Each wall is flat, endless, passes through zero and stands at right angles to its row. A trip goes straight from one point to another. Which walls does it cross, in order?

Walls:
(1): [-10  54]
(2): [-27 -38]
(3): [10  6]
(4): [ 18 -37]
Trips:
[70 -5] to [-80 -21] -> 2, 3, 4
[-2 41] to [ 3 24] -> none
[44 -9] to [-5 54] -> 1, 4
[-42   6] to [  5 -36] -> 1, 4
[-26 -27] to [34 95] -> 4, 1, 2, 3
[-22 -73] to [-16  23] -> 4, 1, 2
[46 -4] to [23  7] -> 1
[-51  21] to [ 42 -94] -> 1, 4
[-13 -94] to [ 43 -13] -> 3, 2

Walls:
(1): [ 23 -57  41  48  15  -5 -11  51]
(2): [ 45   8  12 -46  30  26  32  -2]
(3): [ 22   8   3 -25  22 -24  -6  21]
(4): [ 15 -12 -29 -13  71 -38  31  17]
Trips:
[ 10  -2  18 -14  26  67  39  21] to [-19  46   8  -7  -9 -12 -20  15] -> 3, 4, 1, 2
[  2  20   0  26 -27  18 -12 -15] to [ 27 -20   0  10 -46 -44  -8  -7] -> 1, 3
[20  5 -4 16  0  5 25 14] to [ -8 -14  22 -43  -1 -70  21  29] -> none
[-31  -6  -4  -3  26  17 -59 -95] to [-32  -9 -61 -12 -20 -36  24  -5] -> 4
[ 15 -21 -43 -19   7   3   4 -36] to [-17  -4  27 -29   1  12 -20  14] -> 3, 4, 1
[ -5   8  11   7  11 -26  -4  22] to [ 45  17   3 -15  -3  25   5 -56] -> 2, 1, 4, 3
[ 16  23 -19 -22  53 -62  14 -22] to [ 42  -8  52  -6   8  50 -55   4] -> 1, 4
[ 20 -23 -21  15 -41  -2  28  34] to [-25 -31   0   2  20   8  -3 -37] -> 4, 1

Walls:
(1): [ 17   3 -30 -18 -13 -76  31 -10 -17  40  17  27  22  23]
(2): [ 21 -13 -34   1 -26  -8  38 -16 -33   6  45  15 -15 -30]
(3): [-40  17  -1  63  -7  16  17 -32 -11 -26 -26 -13 -22  23]
(4): [-30  32 -30   0 -37  42  20   0  32 -21 -23  12  -5 -15]
(5): [-11  33  15  -3  20  86 -23  30  22   9   7  19  -5 -10]
Trips:
[-30 -47   9  28   6  49  32  46  -1  -9 -23   8  15 -26] to [-13   3  20   8 -24 -29  47  17   4 -48 -37 -75  16  -6] -> 5
[ 21 -33 -31  -8 -32  -6 -31 -20  -2 -53   6 -30 -19 -13] to [-12  -9  40  11 -34  74  30  -4 -37  -8   3 -13 -37 -18] -> 5
[-31 -40  12  28  10 -15 -34  -5 -42  -8 -44   8  -7  20] to [ 87  -7   1  -7 -20   5  95 -29  38  -8   2 -80 -14  38] -> 1, 2

Walls:
(1): [-48 -16 -41 -22  -4 -22  41  -2   4 -26 -44  -3  85   8  21  39   6  11
 -19 -19  33   1 -54   7 -13  60 -22 -56 -12  16 -65  -5]
(2): [-11  54  30   2 -36  -4  22 -21  -6  13  12  57  29  -9  15  21   1 -15
  -8   2 -60 -18  -8 -33 -24  -4  28 -21 -16 -14 -15 -15]
(3): [-19   5   7  44  -1 -18   7 -46  91  24 -27  17   5  55  -4 -41  -4  39
 -18  50  42  10   1  24  24 -19 -34   6 -11  43  15  56]
(4): [ 23  17  -1 -40 -53 -25  53  13  -5  -3  62   7 -29  74   3  -8   7  12
  38 -12   2  38 -11  -1 -41 -11 -26  37  16  91 -37 -17]
(5): [ 55  35  -2   7 -15  35  79 -22  25 -33 -43   3 -32 -34 -26  24 -17  -8
  23 -59   2 -24  63 -54  35 -25  57 -18  25 -55 -49  46]
(6): [ 51   6 -61  22 -43 -11  -7  39 -25 -72   1   2 -57  12 -59 -23 -16  -5
 -16  20 -82 -60 -14 -21 -55  43  11  37 -35  -5  36 -19]
(7): [-20  14  29  37 -32 -11 -42 -37   5  28  -8  16 -16  -7  -7 -25  -5  69
  23  23  68 -61 -27 -26 -31  35 -13 -17   1  10 -14  -3]
Trips:
[-21 -62 -54  19 -31 -11 -35  21 -11  28  18 -78   6  26  18 -34  -9  -1
 -26   3  20 -38   8 -51  -2  26  30 -51  49 -21   1   8] to [-36 -81  34 -21 -64  16 -44  30 -30 -15  58 -17 -23   6 -11 -93 -25  16
  -5 -20  12  68  62   3  30  32 -54  21   1 -25  -4  -5] -> 1, 4, 6, 7
[ 26  46 -35  57  -2  26  39 -10  -4 -31   0 -32  16  -5 -32 -41  11 -54
  47  25  23 -20   2  30  19  41  13  42  13 -24 -15 -29] to [-52  29 -21  -7  16  11 -16   3 -17  25  15   1  36  -5 -43  -1   0  34
   8 -34  79  11 -34  13  18  13 -31 -26  33  22   3   6] -> 7, 1, 3, 6, 5, 4
[ -6  57 -14   5  39  22  48 -20 -19   5 -27 -37 -11 -36  37 -56  10  10
  -4 -40  58  27   9 -37   7  -3   9  29  46  30 -26 -61] to [-65  55 -31   9   3 -40 -41  -1  41  -6 -39  28 -42  33   3 -27 -36  15
 -27  26  26  56  19  -9  37 -54 -19  16 -49 -70 -69   0] -> 3, 4, 1
[ 20  25   7 -53 -30 -32  -4 -72 -18  25  29 -10   4  34  24 -21 -15  41
 -18  17 -22 -15 -55  24  24 -32  -6 -19  27  23   2 -37] to [  8 -30 -46 -10 -20 -14   2 -21  -5 -28 -10   7   9 -11  -5 -52 -16 -36
 -18  87  40  30  77   0 -21 -33 -71  32 -36 -27  35  -1] -> 1, 2, 6, 7, 4
[ 52  37 -15 -23 -25 -28  12  26 -15 -19  18 -14  38  24 -41  63  33  23
  -7  -2  52 -17 -17   5 -28  42  13 -11  60  -6 -25  36] to [ -7  -4 -34  46  28   0   6  15 -33  -5  41  -3   6  18  14  11  70 -15
  40  21 -28  22  42  66  30 -34  40  24  23 -15   5 -12] -> 7, 6, 1, 5
[-21 -44  -8  47 -12  42  34 -14  38  13 -51   1 -51 -24  13 -50   4  -2
  33 -32   1  68 -14   9  18  -7 -41   6  11  -9  29 -20] to [ 23  23  44  -4 -48  22  35  19 -37  54 -16  92  38  -4 -21 -42  -1   7
 -30 -34  46 -33  -9   8  27  -6  56 -24 -75  16  19 -20] -> 7, 2, 1
[ 15  -3 -79  31  24  -3  16   6 -42  -7 -23  54 -17  45 -48 -27 -14  13
 -32 -19  42   5  -9 -95 -43  31  46  -5 -11  21  26  16] to [ 28 -22 -48  11 -32 -30  56  14   7  -7   2 -40 -85 -74  16   3  19  -8
  35 -29  -2  -2   0 -10 -16  31  38  -7  43 -12 -19 -30] -> 3, 1, 7

Walls:
(1): [ -9 -20  43  -2  10  16 -51  10  15 -13 -10  16 -25  28   5 -12 -28   3
   4  17 -26 -17 -11  -3 -14 -38 -21 -10  35  29 -37 -29  27 -35  16  28
  14  55 -13  -4  40 -21  -6   7 -36 -13  41  29]
(2): [  1 -12 -14 -12  19  -5 -63 -13   2  35 -12 -21  32 -27 -14  46   8   2
 -46  38 -15  16  33  18  40  38  16 -32   6  13 -16  21   2 -18 -17  36
  -7 -31 -41 -29  25 -51 -16   6  19  12  -9  18]
(3): [ 29 -15  11  21 -25  18 -30 -24  29  23   1  -8  41 -67 -11  15 -19  63
 -67 -22  23  44   1  10  -3 -13 -26   7  26 -10 -52  14  25 -10  -5  55
 -10 -10 -10 -28 -25  25  71 -21  32  -6 -39   2]
(4): [ 12  18  30   6  12  22  14 -34 -18  -3  30 -26  34   6  31 -11  32 -22
   9  24  -7 -21  29  27  28 -51  -5   3 -39 -19 -10  12 -18 -11   0 -60
 -14   9 -26  -8 -42 -20 -34 -24  -2  -6 -12 -18]
(5): [ 46 -24   1  -8  19  -6  59  11   1  -1 -11 -12  32   1  57  24 -22 -21
 -20 -21   4  -5 -27 -17  -4 -35 -15 -27 -21 -37   9 -16   1 -33  -4 -27
  15  -1  24 -16  15 -26  -8   9 -28  46  26 -15]
(6): [-40  13  41  10 -21   4 -17 -22 -72  38 -27  45  -3  31 -49  -7 -34  13
 -24 -30 -22 -13   3  11 -21   5  30 -28 -28  46 -32  33  12 -16 -21  -7
  -8  28  17   6  40 -10   9  31 -13  33  33  20]
(7): [-28  24  54   2   3   6  16  -2 -57  40  26  23 -17   0   5  57   0 -20
  29  19  -6 -23 -64 -31 -55 -42   3 -11  14 -20  21   2  -6  45  13  -3
  10 -21 -41  33 -23  -1  31  16 -18 -25 -35  29]
(8): [ 22  11  20  -4 -28   0 -13  14  62  15  22   1  11 -43 -38 -17  -5 -23
  10   6   3   4 -14 -32 -16 -17 -44 -39   6  34 -15   2  17 -34  31  -5
 -11  47  -7 -33  11  -7   0  10  -2  -1  12  -8]
(9): [-19  23  17 -25  25 -16   4  13 -16  42  10 -29  13  -7  11 -16  17 -60
 -17  13 -40 -68 -50  -9  -7  13 -45  21 -13  13  26 -20 -37 -58   8  -5
   3   1 -30 -15  44   3  21  73 -20  34 -18  19]
(10): [  7  -1  18 -10 -30  -4   3  29 -16  14  14 -22 -14 -20 -21 -20  18  -2
   6  10   2  -3  19  -1 -13 -47 -46   0  10 -19 -14  18   2 -37  21  43
 -10 -12  16  41   4  -2 -36  42 -17  12  31  -8]
Trips:
[ -9  12   6  -5 -72  17 -15  36 -24  -6  43 -27  26   6 -20   4  10 -15
  30 -10 -15  -3   0 -15 -15 -20  20   4 -12  16  34  23  20  52  14 -17
 -14  11 -48 -13  -8  13  -5   2  16  29  22   1] to [ 17 -18   4 -24  11  20  -3  15  21 -42  26  16   0  37  -2 -23  35 -14
  10  -5   7   8 -38   3 -14 -25   0 -20 -18 -13 -15 -19 -14  56  14  18
   6 -43  20   4 -30   0  -9  -5 -26  41   0 -63] -> 6, 5, 8
[ 30  -5   8  -9   9 -28  47 -18  10 -51 -45   3  10  20  12  25  15 -46
  17  16  -3 -38  25  48  36   0  30 -26  20  18  -9 -30  78   6  10  -8
 -57  -5  -2  16 -42  16  20  -8 -46  20  50  -6] to [ 32  -8 -33  -5 -33  41  19  -8  20  41 -11  -4   4  23 -84 -19 -17 -25
  36  19   9  26 -10  -1  11   4 -13   2  42   2 -13   1  14 -35 -29 -38
  19  30  -9  18  15 -12  41  -6  10 -20  -6  20] -> 8, 6, 4, 5, 3
